Every row gives one point. Any point is a mix of the corners, with weights that add up to 1. It lies inside the corners' shape when no weight is negative. Is each point inside? If not, which corners have a negative weight?

Corners:
(1): [-65 -19 -76]
(2): [ 8 -8 47]
(3): [ 0 39 17]
(4): [79  6 41]
Points:
[17 34 10] => outside (2)
[ -9   3 -30] => outside (2)
[-24 -20 -36] => outside (3)
[51 27 54] => outside (1)

Corners:
(1): [-17  -1  18  50 -13  52 -37  55]
(2): [ -5   7  40 -15 -21  50 -49 -41]
(3): [ 11 -44  69  34  27 -47 -37  26]
(4): [-41  74 -25 -49  -6 -31 -10 -86]
(5): [ 97  -1  42 -10 -24  14 -77  47]
(6): [ 94  19  20  88   6 -21   4  28]
(7): [ -92   55  -63  -45   26   -8  -71 -112]
(8): [ 10 -52 -51  26   2 -16  -9   6]
(9): [ 38 -16 -30  29  78 -24  29   1]
Points:
[ 16  18   5   2  -3  15 -34 -22] => outside (3)
[-19  41 -37 -23  15  -8 -31 -72] => outside (1, 3)
[ 23   6  18  -4  -3  16 -46 -11] => inside
[ 45   0  17  61  34 -19 -16  30] => outside (2, 4, 8)
[ 21   7  -6  20  22 -15 -14   1] => outside (2)
[ -5   8  19 -26  23  -8 -39 -45] => outside (1, 6, 8)
[ 28 -15  -9  34  14 -17 -12   5] => inside

Corners:
(1): [-76  78 -52 -77 106 -19 -70 -50 -31  22  -3]
(2): [ -6  -7  27  32 -43 -19 -21  16  29  21   7]
(3): [-21  28 -32 -76  32  67 -18  -1  86 -84 -13]
(4): [ 36 -33   5  34 -51  12  56 -29  23 -53  27]
(5): [-37   9 -91   6  23  26 -24 -78 -43  31  34]
(6): [ 17 -10 110  31  28 110   8  18  17 -25 -61]
(7): [-31  56 -80   6   4 -27 -24  72   9 -43  71]
(8): [-22 -10 113 -32   0  96  12 -39 -21 -54 -13]
(9): [ -8 -13  91 -29 -23  73 -21 -20 -33 -47 -69]
(10): [ 25  20 -60 -44 -17 -14 -63 -26   9  67   5]
(11): [-46  71  32 -19 -41 -38 -30  78 -19  51 -13]
(12): [-17  57  52  41  21   1 -30 -71 -58  43  -5]
Points:
[-20  28  -6  -7   7  16 -20 -17  -7   1  13] => outside (9)
[-31  18   0 -25 -21   2 -12  15  11 -21   5] => outside (6, 10, 12)
[-32  31 -25 -26  27  12 -28 -11  -6  -9   9] => outside (12)
[-24  32  12   3   4  14 -23 -25 -27  17  -1] => inside
[-14  25  -2   3   1   0 -17  -7   6   7  14] => outside (9)
[-28  25  -8  -6   1   8 -10 -21 -11 -16  15] => outside (6, 10)
[ -7  12  53   5   3  48 -11  11   3  -7 -29] => inside
[-12  14  29  -3  -3  30 -15 -19 -19   2  -5] => outside (3)
